Every row gives one point. A path goes straight from each point to the next, and from the last back to the first. The post is the endless flat space through its rows: a point in 2 columns, a line in 3, a plane in 4, and so on, so that a path can go around it. How many times does the path go around the post? Going back the other way cancels.

Post (1 x 2)
[[ 12 -26]]
Path (32 x 2)
[[ -9 -62]
 [-11 -35]
 [-53 -28]
 [ -8   6]
 [ 16 -12]
 [ 56  11]
 [ 67 -38]
 [ 21 -60]
 [  3 -48]
 [-45 -49]
 [-31 -17]
 [ 10  15]
 [ 66  -3]
 [ 56 -44]
 [ 14 -41]
 [-38 -62]
 [-46 -31]
 [  0   2]
 [ 24 -16]
 [ 32 -28]
 [ 32 -68]
 [-35 -59]
 [-13 -21]
 [  0  16]
 [ 32 -10]
 [ 53 -47]
 [ 13 -70]
 [ -5 -32]
 [ -7 -23]
 [ 21  -7]
 [ 60  -4]
 [ 42 -40]]
Times around: 5

Post (7 x 8)
[[ 25 -11   8  15 -33 -12  24   5]
 [-19  13  -4  25 -29 -11  32 -24]
 [-23  30 -34 -21 -30   7  -4  -6]
 [ 31  13  -3  -1   2 -48   0  20]
 [ 43  22  35  24   9  44 -63  26]
 [-60  19  -5 -24 -35  -8  -3  -1]
 [ 17 -31  -8  22 -11 -44 -20 -17]]
Path (24 x 8)
[[ -67   -1  -15   -5  -28   12   -8  -77]
 [   0   77  -35   -4  -26  -27   11  -22]
 [  -2  -10   -7   39  -39    6  -63   12]
 [  35  -20   -2   32   45  -55  -22   14]
 [ -38   13   11  -37   -2   38  -23   10]
 [ -10    4    6  -53   -2   -8  -40   -3]
 [   8  -32   22  -12  -36    0    4   32]
 [  -8   30   -4   14  -19   13   41   45]
 [  15    0  -43    2  -89  -25   23   -9]
 [  48   28   -9  -13  -16   11  -20   -3]
 [  27  -30   27   18  -34    6   30  -28]
 [   0   23   24    3  -45   -2  -27  -18]
 [  19   44   19    7  -33  -10  -43   44]
 [  20  -86  -10   32  -27  -31  -19    7]
 [ -15  -49   -1   31    1  -88   -3  -18]
 [   3   10   -4   37  -40  -36   12    5]
 [  28   -1   41  -11  -38  -54    1   55]
 [  34    8  -24  -67  -25   -8  -15   -1]
 [ -13   41   -5   -6  -55   -5   33  -15]
 [   5  -64  -57   48  -17 -121  -30  -59]
 [ -42  -40  106   79  -49   26   55   10]
 [   9   44  -32   12    0  -40    2   29]
 [  63   17  -13   31  -48   -2   61    5]
 [  14  -13   36   22  -56   25   20  -12]]
Times around: 0

Post (13 x 14)
[[  8  11   9 -23 -22   5  -6 -24 -44 -40 -36  31 -16  27]
 [-32 -29 -30 -25   9  18  16  24   9  32  60 -38  18 -48]
 [-20  26 -21 -10  21 -27  43   2   7 -10  34  -6   6  12]
 [-21 -16  15   8  60  -7  73  11 -10 -33  45  -1  65 -21]
 [ 25 -21  29   2  -4 -22 -25  37  13   3  48 -28 -12 -18]
 [ 26 -28 -24   7   9  19 -38  15  28  15  17  -7   1  23]
 [ 28  34  15  32 -28  14 -32  23 -13  21   5 -56 -23  13]
 [-10  -6  -3  -1 -44  -3  19  15 -29 -69 -10  16  22  19]
 [-42  14  28  34 -36   2 -65  11 -53  -5 -27  38 -50  54]
 [  5 -48  -9   3  19 -17  19 -17 -16 -13  51 -37  29  22]
 [-19 -12  -9  32  -6   0 -22  10 -34 -51 -48  14 -64  30]
 [  0 -16  25  -3 -14 -28  -1  17  48  42  14 -71   4   1]
 [ 17  -8 -13  43  33 -27  26 -21  17  32  40 -10  44 -38]]
Path (30 x 14)
[[ 13  18  77  30  -3 -28 -22 -32 -34 -27   6  34  58 -21]
 [ 11  -8  43 -13 -20 -47  -5 -30 -13   2  40 -39   6   7]
 [-16   0 -26  11   1 -64  13 -18  14  -8   4  17  29  -7]
 [ 25  27  -7 -52  -9   1  18  42  -3  -1  -6 -51  -9 -10]
 [ -4 -11 -31 -41 -33  -5 -19 -26   4  63 -17 -13 -18  85]
 [-43 -16  -2  38  38  17  42 -86 -66   6   0  25   4   1]
 [ 33   4  -2  54   0  -8 -12 -22  19 -37   1  -6 -11  42]
 [-68  25  -2   5 -67   2 -19  53  15  -8 -16 -29 -12  26]
 [-20   9  -2 -25  14  -4  23   2 -29   0  47 -10  83   4]
 [-18 -13  25 -41 -20 -46  64 -45   1 -36 -30 -53  18   2]
 [-51   9  28  11  -7  27 -48   1 -63  -3  19   2 -53  48]
 [-20  -5  41  19  -9  13 -58   0 -35  -6  -3 -21 -36  72]
 [-21 -62 -31  23  48  31 -14 -23 -55   1  18 -43  27 -41]
 [  2   0  28  12  11 -54 -50  37  32  37 -21  12 -18  28]
 [-42 -42  -9   4  30  11  24  26 -26 -17 -17  34  13  34]
 [  7  18 -68  72  47  -9  44 -49 -19  -2  16  26   7 -16]
 [-18   1  -5  35   3  19  -2 -26  -3  20  49   4  -5  -7]
 [-22 -44 -12   5  29  -6  21  -2  22 -53 -44 -67 -33  73]
 [ -9 -42 -34  -8 -20  43 -63  53 -12  11  12   4 -23 -66]
 [ 73  68  19  29 -13 -61 -16  28  16  51 -26 -34 -41  -2]
 [-13  45 -28   8   1  19  20  15 -43  26  67  65  47 -33]
 [  4 -95 -39  12  -4  31   5 -21 -11 -41  12  17  35  -2]
 [ 25 -13  30  83   6 -31 -54  -8 -16 -28  22  -4 -32  44]
 [-96  48  29  61   1 -43 -72  12 -23  -7  -6 -14 -81 121]
 [ 38  17  17  14 -29 -56   2 -25 -23  12 -11 -54  23  21]
 [ 49  -3  -8  36 -24 -14 -38   4 -41   8  -1  43  17 -15]
 [ -6  -1  75  82 117 -17  68   2 -28 -19   8  23  32  -2]
 [ -9  52  42  76 -11 -19 -37  13 -18  57 -12  45 -44   0]
 [ 27 -84  -2  -5  17  30 -16  28 -66 -33  47  54  55 -22]
 [  9 -41  15   4  24 -23  -5  -2 -20  -5 -11 -39  43  32]]
Times around: 3
